Each row is a point. Each copy is the shape, with its points in the same order, turned, moved and blurred by noise. Say if it was mirrored as well.
In the rows, 128 means zero.

Shape, 6 rows:
[[191 160 144]
 [ 93  91 112]
 [136 193 143]
 [131 118 151]
 [110  92 148]
 [189  94 152]]
Copy 1, 6 rows:
[[152 169  65]
 [110  95 153]
 [109 202 106]
 [145 135 127]
 [140 116 153]
 [174 118  81]]
Copy 1 is: only turned
Copy 2 (6 x 3):
[[161 124 175]
 [ 92 111  80]
 [170 164 130]
 [140 103 108]
 [123  86  88]
 [131  69 159]]
Copy 2 is: mirrored
Copy 3:
[[ 88 165  83]
 [130  90 172]
 [146 142  71]
 [124 144 142]
 [130 129 174]
 [ 65 171 144]]
Copy 3 is: mirrored
Copy 4 (6 x 3):
[[166 134 203]
 [103 164  98]
 [126 102 187]
 [149 138 128]
 [143 139  92]
 [200 163 147]]
Copy 4 is: only turned

Shape:
[[140 106 152  76 134  96]
 [121 115 139  95 116 109]
 [ 60 120 108 201 141 146]
 [146  97 121 109  90 107]
 [176 113 136  99 112 153]
 [ 80 180 122 171  96 145]
 [ 70 159 150 177 151 154]
 [158 123 135  97 126  91]
 [ 39 154  99 156 134 189]
 [176 130  92  76 134  94]
 [137 110 130  70  98  99]]
Copy 1, 11 rows:
[[166 138 149 110 152 167]
 [148 135 142 118 128 140]
 [ 47 206 142 114  91 101]
 [129  96 154 122 154 140]
 [122  92 101 113 142 176]
 [101 171 107 140  79  65]
 [ 98 214 109 107  66 111]
 [150 129 130 103 166 136]
 [ 73 196 121 177  62 123]
 [150 117 113 140 199 135]
 [164 106 150 133 152 147]]
Copy 1 is: mirrored
Copy 2, 11 rows:
[[103  99 117 102 163 143]
 [129 125 123 121 167 137]
 [217 160 102 176  95 117]
 [121 123 142 123 144 178]
 [136  78 166 111 129 166]
 [206 174 160 143 136 110]
 [223 147 118 138 116  77]
 [ 97 126 136 112 139 138]
 [237 130 128 198 147  96]
 [ 66 116 167 143 138 147]
 [109 122 135 116 181 168]]
Copy 2 is: mirrored

Shape:
[[138 108  38  96 163  83 175 103 119]
 [118 106  76 119 142 101 183  99  82]
 [119 107 137 111 124 201  99 172 105]
 [109 104 174 137 129 180 128 128 153]
 [130 123 131 135  53 127 138 166 143]
 [155 142  65 120 188  81 174 138 127]
 [117 138 119 168 124 210 100 112 129]
 [ 98 114 164 108 111 200 100 134 164]
 [ 80  95  98 142  88  90  96 161 147]
 [102 150  92 126 181  87 175 123  85]
 [144 134 166 112 121 162  76 106 118]
 [144  78 167 159 132 179  98 137 127]]
Copy 1:
[[119  13 171 128  71  94  87 149 130]
 [103  44 135 146 103  91 121 154 154]
 [121 116  89  89 136 191 150 131 123]
 [128 140 131 141 134 159 181 125  96]
 [151 148 110 174  98 164 100 124 156]
 [148  51 189 110 110  99  76 189 130]
 [109 165  99  96 116 127 153 132  93]
 [139 143 118 111 115 182 184 101  92]
 [141 131 138 154  43 169 147 177 163]
 [143  55 165 121 124  78 129 190 165]
 [ 89 149 151 100 136 163 154  98 131]
 [ 84 156 115 128 140 182 154 161  92]]
Copy 1 is: mirrored
Copy 2, 12 rows:
[[123 163 130 148 166  62 154  43  90]
 [101 144 126 110 146  72 120  60 109]
 [101 109 216 115 160 147 110 148 158]
 [101 119 144 137 154 144 112 169 184]
 [101 181 160 106 108 113 129 181 111]
 [148 138 114 129 198  70 149  87  69]
 [104  93 155 164 141 175  72 153 118]
 [ 92 117 183 161 143 168 135 163 183]
 [144 163 175 149  94  64 129 169 131]
 [121  98 104 108 161  62 152  70 102]
 [163 121 154 130 125 186 124 130 157]
 [145 130 164 135 157 150  70 162 173]]
Copy 2 is: only turned
Copy 3, 12 rows:
[[136  67 179 159 191 111 151 104  90]
 [148 112 176 192 181 120 136 137  82]
 [142 147  90 131 126 182 126 146 186]
 [170 164  92 146  79 150 109 109 130]
 [117 149  79 176 113 110 192 125 145]
 [ 86  67 193 160 149 110 137 115 100]
 [132 176 106 125 142 131  74 123 164]
 [189 157  85 126  80 140 121 116 156]
 [140 155 124 157 150 116 203  63 150]
 [122 123 227 170 154 122 141 130 107]
 [137 155  94  82 102 147 134 136 114]
 [126 164  80 140  98 188 107  94 118]]
Copy 3 is: only turned
Copy 4 (12 x 9):
[[115 133 203  62  94 143 146 190 118]
 [ 98 115 188 114  90 158 159 163 118]
 [116  85  93 133 130 120 120 116 200]
 [141 102 102 155 156  94 159 104 157]
 [ 97  72 140  93 150  83 127  80 109]
 [113 149 160  85 101 125 129 208  90]
 [ 99 121  81 119 192 133 168 121 176]
 [160  98  82 124 151  95 153  76 174]
 [104 127 183 105 161 103  79  81 146]
 [ 84 167 161 120  87 149 138 165  94]
 [152  83  82 119 166 156 130  94 140]
 [140  81 106 178 185 108 134 133 165]]
Copy 4 is: only turned

Shape, 16 rows:
[[107 148 184 120 118 100 130 100  86  93 111]
 [134 159 128 143 170  92  96 152 101 108 154]
 [140 137 171  69  98 178 144  94 104 107 138]
 [134 190 105 133 151 153 140 152 128  90 186]
 [142 142 115 101 130  89 164 190 126 179 104]
 [101 184  82 137 123 158 102  77 132 173 110]
 [ 60 154 123 102 125  91 129  98 148 119 153]
 [174 104 182 182 159 173  73 179 112  99 135]
 [103  82  93  85 182 104 171 136 159 117 163]
 [ 87 106  74  87  97 109  73 147 183 145 154]
 [173 115  68 154 132 128 161  88  84 175  87]
 [173 103  89 149 147  97 147  95 138 195 112]
 [142 143 100  93 114 135 130 101 109 102 159]
 [ 88  84 125 153  71 118 181 175 195 191 120]
 [161 148  89 133  92 181  98 108 200 124 108]
 [157 111 106 129 140 120 126 129  82 136  73]]
Copy 1:
[[163 130 161 100 122 130 158 195 180  97 142]
 [167 114 121 132 114 188 189 144 137 134 120]
 [ 89 119 121 107 165 107 123 203 177 116 119]
 [126 152 105 116 163 162 173 150  96 168 108]
 [188  81 114 161 116  82 128 111 116 134 117]
 [143 151 108 150 154 179  72 152 105  94 173]
 [150 150  96  99 125 124 163 152 127  99 198]
 [ 96 127 165 163  82 197 154 139 195 175  76]
 [110  91 108 120 155 103 199  74 131 125 180]
 [ 93 116  58 165  72 125 152 132 100 105 191]
 [144 100 167 181 177 146 101 106 117  52 111]
 [145  92 129 149 138 145 102  64 130  56 117]
 [105 110 108 126 162 140 160 171 118  96 127]
 [125 175 117 167  72  42 112  69 127 112 146]
 [ 60 132 128 128 100 156  73 141  79 118 134]
 [144  77 175 176 135 144 129 140 141  93 126]]
Copy 1 is: mirrored
Copy 2 (16 x 11):
[[142  75 121 109  79 103 134 114 170 148 102]
 [143 161 108 106  82 160  87 132 153 135 113]
 [161  77 143 101 129 103 192 137 112 137 143]
 [161 199 123  71  92 140 163 127 126 143 119]
 [118 131 100 109 172 168 101  86 150 186 176]
 [ 99 158 201 157  89 125 157 106 136 144 171]
 [175 154 150 128 105  87 118 107 186 129 153]
 [ 87 143  69 136 105 152 127 193  89 130  63]
 [221 166  94 162 161 162 142 100 175 123 145]
 [133 176 153 134 171 117 117 156 186  87 188]
 [104 111 189 168 148 204 145  70 130 176 117]
 [121 130 163 187 168 172  95  65 117 134 132]
 [169 131 166  96 121 147 166 121 143 111 122]
 [108 170 126 161 238  80 107  97 179 175 144]
 [ 71 166 161 123 152 110 190 109 116  76 140]
 [107  92 136 146 127 195 134 109 151 156 123]]
Copy 2 is: only turned
Copy 3, 16 rows:
[[ 94 130  86  79  98 167 151 159 133 122 167]
 [105 115  93 137  89 137 133  78 159 120 156]
 [126 124 176 106 117 196 145 171  98 137 140]
 [145 154 148 152  86 155  90  74 124 101 154]
 [134 114 128 135  99  65 121 157 174 138  96]
 [160 123  92  97 139 168 103 105  98 122  54]
 [123 137 110  72 165 150  78 123 152 116 154]
 [ 53  78 116 188  77 136 166  91  63 141 162]
 [114  80 150 149 150 135  53 151 189  95 156]
 [146  68 145  87 192  91  77  89 127 135 136]
 [187  80  73 170 115 150 146 172 139 106  77]
 [141  86  86 172 162 125 139 159 161  94  71]
 [170 106 142 125 125 173 130 125 129 110 146]
 [119 129 120 148 185  38  78 194 100 132 114]
 [145  87 162 122 154 127 121 103  52  75  83]
 [141  56  93 137  87 137 148 160 134 120 110]]
Copy 3 is: mirrored
Copy 4 (16 x 11):
[[156 127 149  70 181  88  91 142 124 161 151]
 [118 162 142 104 130 132 100 103 119 125 188]
 [123  95 128  41 153  70 132 159  73 123 122]
 [ 94 132 103 102  86 135  91 109  66 130 182]
 [100 114 110  96 104 110 170  75 180 175 158]
 [ 81  80 113 163 142  57  94 136 134  97 153]
 [171  87 134  97 113  92  69 109 147 109 141]
 [ 93 201 201 134 126 131 167 158  64 151 142]
 [146  89 106  83  77 190 134 120 163 105 113]
 [173 115 108 150  69  80 154 101 144  73 112]
 [ 68 111  70 153 190 139 142 140 153 145 128]
 [ 82  99 107 152 185 146 153  90 171 124 105]
 [131 122  79  88 142 103 127 132  92 105 143]
 [125  87 119 163  81 104 147  95 165 211  44]
 [128  71 115 191 122  87 157 124  58 114 127]
 [110 131 106 122 171 118 170 157 146 144 168]]
Copy 4 is: only turned

Shape, 16 rows:
[[106 148 140 160  75 128 129 123 139  70 200 172]
 [ 74 146 158 169  92 134 131 166 123 114 151 102]
 [120 100 140 112 129 170 159  74  88 144 116  90]
 [ 53 158 141 166 103 171 103 149 113 128 154 170]
 [168 123 163 111  94 106  83 112 122 127 168 109]
 [153 194 116 173 125 195 142 148 115 175 129 131]
 [137 137  69 180 135 157 144 160  80 193 106  83]
 [ 68 147 116 150 164 175 148 159 148 167 183 131]
 [122 178  78 186 143 189 172 136 127 155 133  76]
 [110 174 112 168 188 154 150 165  94 119 126 131]
 [142 107 147 134  72  60  88  81 176 119 107 140]
 [137  92 170 115  75 126 117 118 155 101 121 154]
 [116 121  98 165 123 160 168 173 105 151 156 144]
 [178  73 157 144  93 134  78 117 168 100 107 100]
 [141 117 160  79  53  85 115 150 175 103  99 117]
 [108 135  99 110  84 142  81 130 141  85 152 140]]
Copy 1:
[[124 217 125 133 106 151 121  64 103 111 170  74]
 [130 165 138 110 105 181 129  93 100 111  87  83]
 [179 130 104  91  96 152  77 176 126 141 130 140]
 [141 191 111 113  92 182 169  72  68 140 112 137]
 [146 186 149 120 174 136 135 153 152 104 156 106]
 [128 123 168 121  54 170 172 134  93  88 150 171]
 [119 102 157 141  96 203 122 184  53 106 115 169]
 [ 76 148  92  89  76 142 153 114  68 116 102 143]
 [119 105 152 126  31 165 131 164  61  97 120 125]
 [114 125 128 178  64 149 129 107  91 122  91 160]
 [149 165 194 112 191 130 121 122 117 188 173  67]
 [167 144 136 101 165 147 120  85 132 147 173  90]
 [ 96 131 115 124  97 187 111 109  69 102 140 151]
 [198 120 157 113 189 113 124 127 106 108 168  78]
 [137 119 150 113 192 174 141 108 166 158 159  48]
 [144 174  97 149 134 161 163 125  99 141 167  77]]
Copy 1 is: only turned
Copy 2:
[[133 147 145  75 169 108  89 197 139 118 145 216]
 [153 103 152 112 136  85  81 182 139 144 178 149]
 [155  89  76 161 102 164 133 156 146 154 116 145]
 [137 109 131 108 118  50 125 200 106 124 147 187]
 [132 130 165 128 167 172 154 148 152 140 185 175]
 [162 166 162 146  71  92 134 147  79 182 123 168]
 [125 152 129 125  27 127 117 114  86 169 170 108]
 [159  78 146 102 102  80 102 113  80 120 135 186]
 [174 145 143 101  56 132  82 134  59 160 121 144]
 [171 154  94 103 110  75 108 110  66 143 151 142]
 [ 78 126 164  88 207 160 167 159 179 155 122 117]
 [116 132 153 140 177 127 134 155 202 122 130 152]
 [117 140 126 129  68  91  83 118 120 140 162 173]
 [160 159 175 123 157 153 155 153 214 118 138 116]
 [ 93 123 181 163 198 141 108 163 188 130 147 105]
 [116 148 154 112 154 130 124 192 126  71 137 144]]
Copy 2 is: mirrored
